Each row of a before or after table is a point. The points were changed in one or more steps. Then noise was added and the rows were shuffled. The steps act on how far a point lies along the listed directions, d1 being the first. Name the steps. A step turns or swaps two directions, mirrors them in a line or flattens them onto one, adds a multiple of one to another, or multiplies one. Angles are multiples of 10 degrees, from the lower direction toward the higher: turns from -170 to 170, lines from 10 to 170 but not 90. Use the fewest steps. Two steps may share a direction if one is a turn and the other turns, adds or multiplies; they go together, in the order done. Otherwise the lowest direction goes first.
(in the rows, 128 means zero)

Directions:
(1): [ 95 161]
(2): [161 161]
Before (8 x 2):
[[128 108]
 [167 131]
 [107 108]
 [140  94]
 [109 110]
 [129 108]
 [124 113]
 [ 78 164]]
After (8 x 2):
[[106 108]
 [141  98]
 [131 108]
 [186 113]
 [110 110]
 [163  67]
 [ 36 208]
 [137  98]]
Steps: multiply d1 by 2

Directions:
(1): [108 119  97 144 134 209 104 123]
(2): [143  63 150  71 152 142 125 132]
(3): [ 54 134 163 107 115 128 132  89]
Before (11 x 8):
[[131  59 182  52 133  69 159 125]
 [189 131 113 147 151 121 138 184]
 [156 120 110 129 122 101 161 132]
 [124 173  97 200 124 154 120 145]
 [157 120 140 141 114  90 155 164]
 [124 183  40 212  94 179 138 111]
 [173 135  91 150 149 113 118 153]
 [175 130  67 147 140 186 135 164]
 [ 47 160  99 154  92 195  99 105]
 [172 116 151 122 117 108 138 142]
 [152  66 167  36 143  59 152 121]]
After (11 x 8):
[[109 114  78 136 117 193 137 104]
 [159 108 147 131 118  92 159 161]
 [157 110 114 121 121 101 163 129]
 [114 120 127 147 143 164 119 133]
 [185 115 124 124 156 121 139 183]
 [172 117 149 126 116 110 141 145]
 [170 111 105 132 155 119 120 151]
 [142 126 142 115 114  56 163 139]
 [171 111  76 126 147 188 138 163]
 [170 131 133 100 124  44 154 134]
 [ 46 142 115 137 102 200  97 104]]
Steps: flatten d2 and d3 onto the line at 110 degrees

Directions:
(1): [ 94 117 108 146  88  74 101 190 108 164 103 134]
(2): [104 108 199 107 116 127 155 147 163 126  90  72]
(3): [101 133 127 162 151 143  72 150 168  60 105 142]
(4): [ 99 140 147 124 116 149 160 112 144 149  83 214]
Before (9 x 12):
[[119 173 119 148 106 151 160  92 104 154 109 237]
 [157 142 111 116 164 170 103 104 139  48 176  54]
 [ 99 139 129 123  95 116 145 138 135 115 109 170]
 [104 141 136 144  94  98 132 138 128 150  90 191]
 [160 135 151  77 161 162 141  89 157  68 128  66]
 [146 122 159 118 172 183 148 105 184  66 155 109]
 [ 92 113 113 116 109 124 119 145 143 184  96 197]
 [133 123 123 112 118 110 179 116 106 179 128 165]
 [175 120 127 136 186 158 103 116 156  60 178  77]]
After (9 x 12):
[[143 123 120 150 168 148  94 138 159  74 145 132]
 [115 104 187 114 142 154 148 151 191  85 120  83]
 [175 185  23 165 120 130 119  80  39 160 195 225]
 [146 126 102 115 125 111 171 107  94 178 148 165]
 [131 114  91 111 126 124 115 124 123 177 144 155]
 [119 134 127 115 100 113 145 133 128 112 133 128]
 [140 139 122 136 108 100 130 123 111 141 132 146]
 [120 147 107 130 145 161  96 125 145  63 137 118]
 [112 118 206  70 130 142 152 135 184  84  68  49]]
Steps: multiply d1 by 0.4; multiply d2 by 3; flatten d3 and d4 onto the line at 160 degrees

Directions:
(1): [138  69 108 173 131 114 108 104 100 102 189 114 141  75 158  50  93 101
  88 112 139 123 121 108]
(2): [ 94  99 147 169  91 156 123 115 125  76  93  70 158 156 100 142 128 157
  74 182 112  74 129 154]
(3): [ 97 188 127 133 121 139  50 142 157  82 166  92  79 170 196 133 129 105
 132 128 143 128 148 124]
(4): [183  96 186  85 127 173 157 142 186 122 147 158 124 144 162 119 122  77
 122 148 124  60 103 129]
(5): [153 146 207 130 180 141  68 139 135 156 114  94 137  82  84 127 108 103
 112 168 111 162 163  94]
(6): [132 101 173 151 156 198 137 126  72 117 125 116 113 118 178 135 136 169
 177  75  72 129 156 151]
Before (10 x 24):
[[115 144 121 121 127 110 134 121 140 137 115 128 117 137 111 141 144 135
  119 125 141 138 130 133]
 [170 153 141  89 144 137 134 148 161 155 155 179  98 143 162 117 128  94
  146 105 137 132 121 120]
 [125 157 165  93 123 144 126 139 179 135 113 134 108 153 134 159 140 122
  139 145 121 107 119 135]
 [130 113 132 136 124 126 124 129 131 117 140 124 128 121 133 131 118 130
  128 129 122 126 123 133]
 [133 136 108 125 117  90 115 130 151 123 125 116 133 124  93 114 129 121
  113 150 157 129 127 115]
 [133 101 121 151 131 122 141 115  93 133 124 124 139 100 107 102 117 139
  125 121 115 150 127 121]
 [117 121 111 148 119 127 133 119 105 125 135 117 132 112 139 123 133 144
  124 119 129 139 128 129]
 [129 124 108 131 129 120 118 124 122 127 152 124 122 119 148 115 129 129
  132  99 133 133 140 115]
 [130 121 115 135 108 133 123 125 123 115 144 111 123 127 153 114 135 133
  130 114 134 119 131 130]
 [123 147 139 133 140 122 103 122 128 108 134 118 112 125 134 125 130 125
  132 123 128 136 141 119]]
After (10 x 24):
[[168 150 249  77 158 179 103 152 210 150 111 125 111 130 122 155 124  84
  126 178 105  98 130 114]
 [107 108  67 164 109  96 155 106  78 128 122 130 138 114 107 106 129 162
  126 106 129 159 119 136]
 [116 126  76 136 118 109 133 119 111 125 155 136 118 128 160 116 137 143
  144  78 138 138 130 123]
 [127 108 125 134 114 130 136 127 133 109 140 128 130 130 142 132 119 132
  129 126 123 116 118 138]
 [221 144 188  49 166 160 145 163 197 173 178 211  85 134 187 108 122  51
  161 104 136 113 112 108]
 [110 157 131 127 141 105 112 123 131 146 108 112 121 123  94 143 140 138
  117 131 139 159 146 123]
 [ 94 128  76 161 105 111 137 114  86 118 133 115 132 118 137 126 139 165
  132 107 132 151 126 138]
 [117 149 131 138 138 119 103 119 118 107 131 118 112 125 134 126 132 134
  139 114 125 144 144 123]
 [122 113 100 137  94 134 137 121 118 108 148 115 120 138 166 116 141 142
  135 102 132 109 126 140]
 [122 139  96 132 110  82 116 127 142 119 123 113 133 126  93 116 132 131
  113 147 159 137 126 115]]
Steps: add -1.5 times d1 to d5; multiply d2 by 1.6; add 0.3 times d3 to d6; multiply d4 by 2.5
